Each row of a before or after table is a point. One or more steps were done to the points. Then noise was added and the rows were shuffled. The steps act on how far a point lies along the listed directions, d1 being the first. Write out the steps. A step turns or swaps two directions, mirrors them in a line or flattens them onto one, adds a multiple of one to another, or multiplies one. Angles are multiples of 10 degrees, from the lower direction toward the higher: turns from -170 to 170, lines from 10 to 170 but not 90. Use the fewest steps. Two steps may share a direction if one is a turn and the other turns, adds or multiplies; they go together, in the order done. Otherwise the lowest direction goes first.

Directions:
(1): [-3.5  2.3]
(2): [-2.3 -3.5]
Before, 13 rows:
[[-0.2  5.2]
 [-2.2  5.9]
 [-0.4 -1.8]
 [ 1.5  1.4]
 [-0.7  4.1]
 [ 1.3  0.1]
 [-3.4  3.3]
 [-0.2  0.7]
 [-3.9  5.5]
 [-0.7 -1.6]
 [-3.1  0.8]
 [ 4.5  3.7]
 [-2.5 -3.5]]
After, 13 rows:
[[-0.5 -1.4]
 [ 1.7  1.6]
 [-6.3  1.7]
 [ 0.0 -1.5]
 [-5.2  0.5]
 [-1.5  3.5]
 [ 1.9  0.7]
 [-4.1 -1.0]
 [ 5.2  4.6]
 [-2.7 -3.4]
 [-0.3  0.5]
 [-4.0  2.9]
 [-1.7  2.5]]
Steps: add 0.7 times d1 to d2

Directions:
(1): [ 3.5 -2.2 -0.1  0.1 -0.6 -5.8]
(2): [ 3.4 -1.4  2.2 -2.7  4.7  2.0]
Before (14 x 6):
[[ -3.0   2.6  -1.6  -1.6   2.7   3.7]
 [  4.6  -3.7  -0.3  -4.5   4.5  -5.0]
 [ 13.2  -5.9   0.6  -2.7   2.8 -14.3]
 [ -4.8  -0.3   0.2   2.9  -2.2   2.8]
 [  0.7  -0.2   2.7  -4.8   4.4   2.1]
 [  3.5   0.2   0.9  -3.1   4.7   1.8]
 [ -3.2   2.1  -1.5  -0.1  -1.8   0.4]
 [  2.8  -2.1   1.6  -1.1   4.7  -0.7]
 [ -1.3   1.5   0.1   1.9  -1.7   3.5]
 [ -2.5   2.1   0.0  -0.2  -0.8  -0.9]
 [  0.5   1.7   1.7  -1.2   5.0   5.6]
 [ -5.6   2.7  -4.6   3.8  -4.5  -1.0]
 [ -3.0   0.0  -0.1   0.3  -2.7  -1.8]
 [  0.5  -1.9   2.4  -3.4   3.1  -0.1]]
After:
[[  1.4   0.9  -0.5  -1.8   2.3   1.1]
 [  8.6  -3.6  -0.4  -1.4   0.5 -10.5]
 [ -2.6   1.2  -2.9   1.6  -1.0   0.3]
 [  1.7  -2.6  -1.1  -3.3   2.2  -4.5]
 [ -0.4   0.4   1.6  -3.5   1.8   0.1]
 [  0.1   1.1   0.6   1.1  -1.1   2.5]
 [ -0.7  -1.3   1.6  -2.5   1.4  -0.3]
 [ -1.4   1.8   0.2  -0.7   0.1  -1.0]
 [  0.9  -1.3   0.5   0.1   2.6  -1.2]
 [ -2.0  -0.4   0.6  -0.7  -1.4  -1.3]
 [ -2.9   2.1  -1.9  -1.5   2.1   2.4]
 [ -1.9   1.1  -0.7  -1.0  -0.7   0.4]
 [  0.0   1.6   0.8   0.2   2.5   3.1]
 [ -3.0  -0.9   0.8   2.3  -0.7   2.2]]
Steps: multiply d1 by 0.7; multiply d2 by 0.4

Directions:
(1): [-4.2 -6.8 -3.2  2.8  1.4  0.3  1.2 -0.2 -3.0 -0.5  0.0]
(2): [-1.6 -2.7  4.6 -3.4  2.3  5.0  0.1  3.4  1.8 -1.3  2.2]
(3): [-2.7 -0.2  1.0  3.9 -2.1 -0.7 -3.0  4.7  4.2  1.4 -3.9]
(4): [-3.9  0.5  1.5 -1.3  3.1 -2.2  0.5 -5.1  3.8 -3.2 -3.1]
(5): [ 1.7 -3.7  4.8 -1.2  0.5 -5.7  1.7  0.1 -0.6  4.2 -0.4]
(6): [ 1.9  0.2 -1.3 -3.0  1.9 -2.0  0.8  4.6 -2.9 -4.2 -4.9]
Before:
[[-3.2 -5.9  2.1 -0.6  5.0 -1.8  2.7 -4.5 -0.8  0.4  0.4]
 [-0.9  0.8 -5.7 -0.4  0.5  0.6  2.9  0.6 -2.5 -4.5 -0.3]
 [-0.4  1.7 -2.6  5.4 -0.9 -5.7  1.1 -7.6  1.7  1.9 -0.1]
 [-0.7  0.1 -2.4  6.3 -4.1 -2.9  1.3 -0.8  2.5  3.8 -1.6]
 [-0.9  4.3 -0.3  4.6 -5.0  2.5 -1.2 -2.6  3.5  1.9  4.9]
 [-0.5 -3.5 -3.5 -1.0  2.4 -0.6  3.1 -3.5 -4.0 -1.3 -0.6]
 [ 4.0  0.2 -3.5 -0.5  0.7 -0.9  1.9  0.6 -6.4 -1.8  3.3]
 [ 0.5 -0.8 -0.3 -1.5  2.0  0.3 -0.1 -1.2 -2.4 -2.7 -1.2]
 [-1.0 -5.0 -3.8  1.2  3.3  2.7  4.4 -1.1 -7.8 -4.5  1.4]
 [-2.0 -2.9 -2.7 -1.9  3.8  1.2  3.2 -2.9 -1.3 -2.6  1.2]
 [-3.7 -5.8  2.5 -1.1  2.0 -6.4  2.9 -6.8 -1.6  0.2 -2.2]
 [-0.3  6.8 -3.8  5.1 -5.0 -2.1 -2.5 -3.4 -0.2  5.1  1.4]]
After (12 x 11):
[[-1.0  0.6 -5.9 -0.2  0.4  0.6  3.1  0.3 -2.2 -4.6 -0.2]
 [ 0.0  4.7 -0.6  0.6 -2.2  2.0 -0.8 -3.0 -0.7  3.3  5.2]
 [-3.9 -5.8  2.5 -1.5  1.9 -6.0  3.1 -6.8 -1.4  0.2 -1.8]
 [-0.5  0.1  0.4  1.6  1.8 -1.8  2.3 -6.9  1.2  0.5  3.1]
 [-2.0 -1.9 -4.1 -0.1  2.4 -0.5  2.4 -2.9 -1.1 -1.9 -0.5]
 [-0.6 -3.2 -3.7 -0.7  1.9 -0.8  3.2 -3.8 -3.9 -1.1 -0.9]
 [-0.8 -4.1 -5.4  2.9  2.2  1.0  4.0 -1.5 -7.5 -4.0 -0.4]
 [-3.1 -5.1  0.7  0.9  4.0 -3.7  2.4 -4.8 -0.7  0.7 -0.9]
 [ 0.6 -0.6 -0.5 -0.3  1.5 -0.6  0.0 -1.5 -2.4 -2.2 -2.1]
 [-1.0  3.2  0.7  3.3 -4.2  4.2 -1.1 -2.5  3.1  1.2  5.9]
 [ 4.1  0.4 -3.8 -0.2  0.3 -1.2  1.5  0.4 -6.3 -1.5  2.8]
 [-0.8 -1.8  0.7  2.3 -1.5  1.1  2.6 -0.2  2.4  2.2  1.5]]
Steps: flatten d2 and d3 onto the line at 60 degrees

Directions:
(1): [-0.2 -2.9 -2.2 -1.4 -6.0 -0.5 -1.3 -0.6 -7.6 -2.7 -1.3  3.0  1.0  0.5
 -2.9  1.4 -1.5  3.3]
(2): [ 2.0  0.0 -5.3 -5.1 -3.1  3.7 -4.6  0.6  3.7  5.7 -1.2 -0.6 -1.2 -0.7
 -0.4  0.4 -0.4  0.9]
Before:
[[ 1.6  2.7  0.3 -0.4  2.1  2.6 -0.4  0.4  3.4  2.1  0.2 -1.9 -1.6 -1.5
   3.3 -1.5  0.6 -0.2]
 [-0.7 -2.2  3.7  1.3  3.2 -2.7  2.3  0.5 -0.6 -2.6  0.1  0.4 -0.6  0.2
   2.7 -0.5 -1.4  1.1]
 [ 0.1 -3.4 -1.3 -0.1 -3.4 -2.4  0.6 -2.3 -4.8 -0.6 -0.3  3.2  0.4  0.1
  -0.8  0.7 -0.1  2.2]
 [-1.9  0.3  7.3  6.2  9.1 -4.7  5.9  1.3  1.1 -5.6  2.5 -1.9 -2.2 -0.7
   2.7  0.3  1.5 -1.6]
 [ 2.1 -1.2 -1.6 -0.9 -0.9  1.9 -1.0 -0.4  2.7  2.9 -0.4 -2.4  0.6 -2.0
   0.9 -0.7 -0.4  2.7]
 [ 1.4 -1.7 -5.2 -0.6 -5.2  0.3 -2.0 -0.3 -3.9 -1.2 -0.8  2.0  1.3  0.6
  -3.9  0.5 -1.3  4.3]
 [-3.1 -0.8  7.0  8.6  6.5 -4.4  7.9 -0.4 -5.3 -8.1  2.9  1.4  1.1  0.4
   0.5 -0.1  1.2 -2.5]
 [-2.9  2.0  5.4  2.7  6.4 -1.1  3.2  2.2  1.7 -1.6  4.0  1.2 -1.0  0.8
   2.3 -0.4  0.2 -4.4]
 [ 1.5 -0.6 -1.6  0.0 -1.2  0.1 -0.9 -0.8 -3.9 -2.1 -0.8  1.3  1.5  1.6
  -1.8 -1.7 -1.1 -0.1]
 [-4.0  1.2  7.3  9.9  7.1 -5.7  7.8  0.0 -4.4 -7.3  2.5 -0.4  3.1  0.5
   1.7 -0.5  0.2 -1.8]]
After (10 x 18):
[[ 0.8 -0.4 -0.2  0.9 -0.7 -0.7  0.1 -0.5 -4.8 -3.3 -0.6  1.4  1.5  1.7
  -1.5 -1.9 -0.7  0.3]
 [-2.1  2.1  3.9  1.3  5.5  0.4  1.9  2.6  2.7  0.4  3.3  0.7 -0.9  0.4
   2.2 -0.2  0.1 -3.9]
 [-3.1 -1.1  6.8  8.0  6.4 -4.2  7.9 -0.2 -5.2 -7.7  2.5  1.8  1.0  0.9
   0.2 -0.2  1.1 -2.5]
 [-0.2 -2.2  3.3  1.0  2.7 -2.6  1.7  0.6 -0.4 -2.5  0.5  0.2 -0.9  0.3
   2.6 -0.2 -1.3  0.9]
 [-4.0  1.2  6.6  9.0  6.6 -5.1  7.3  0.0 -3.9 -6.6  2.6 -0.5  3.3  0.4
   1.9 -0.4  0.4 -1.6]
 [-0.8 -4.0  0.2  1.5 -2.6 -3.4  1.8 -2.3 -5.7 -2.4  0.4  3.0  1.0  0.5
  -0.7  0.4  0.0  2.0]
 [ 1.8  2.8 -1.2 -1.4  1.2  3.6 -1.4  0.4  4.3  3.4  0.2 -2.3 -2.2 -1.7
   3.1 -1.5  0.7  0.2]
 [ 1.8 -1.1 -2.0 -1.0 -0.7  2.1 -1.4 -0.3  2.8  3.1 -0.2 -2.3  0.5 -1.6
   0.8 -0.6 -0.3  2.8]
 [-0.9  0.1  5.3  4.4  7.6 -3.1  4.5  1.2  2.4 -3.6  2.3 -1.8 -2.6 -0.9
   2.7 -0.1  1.7 -1.2]
 [ 0.7 -1.4 -3.2  1.3 -3.7 -1.1 -0.4 -0.5 -5.2 -3.7 -0.3  2.1  1.7  0.9
  -3.7  0.6 -1.1  4.0]]
Steps: add -0.5 times d1 to d2
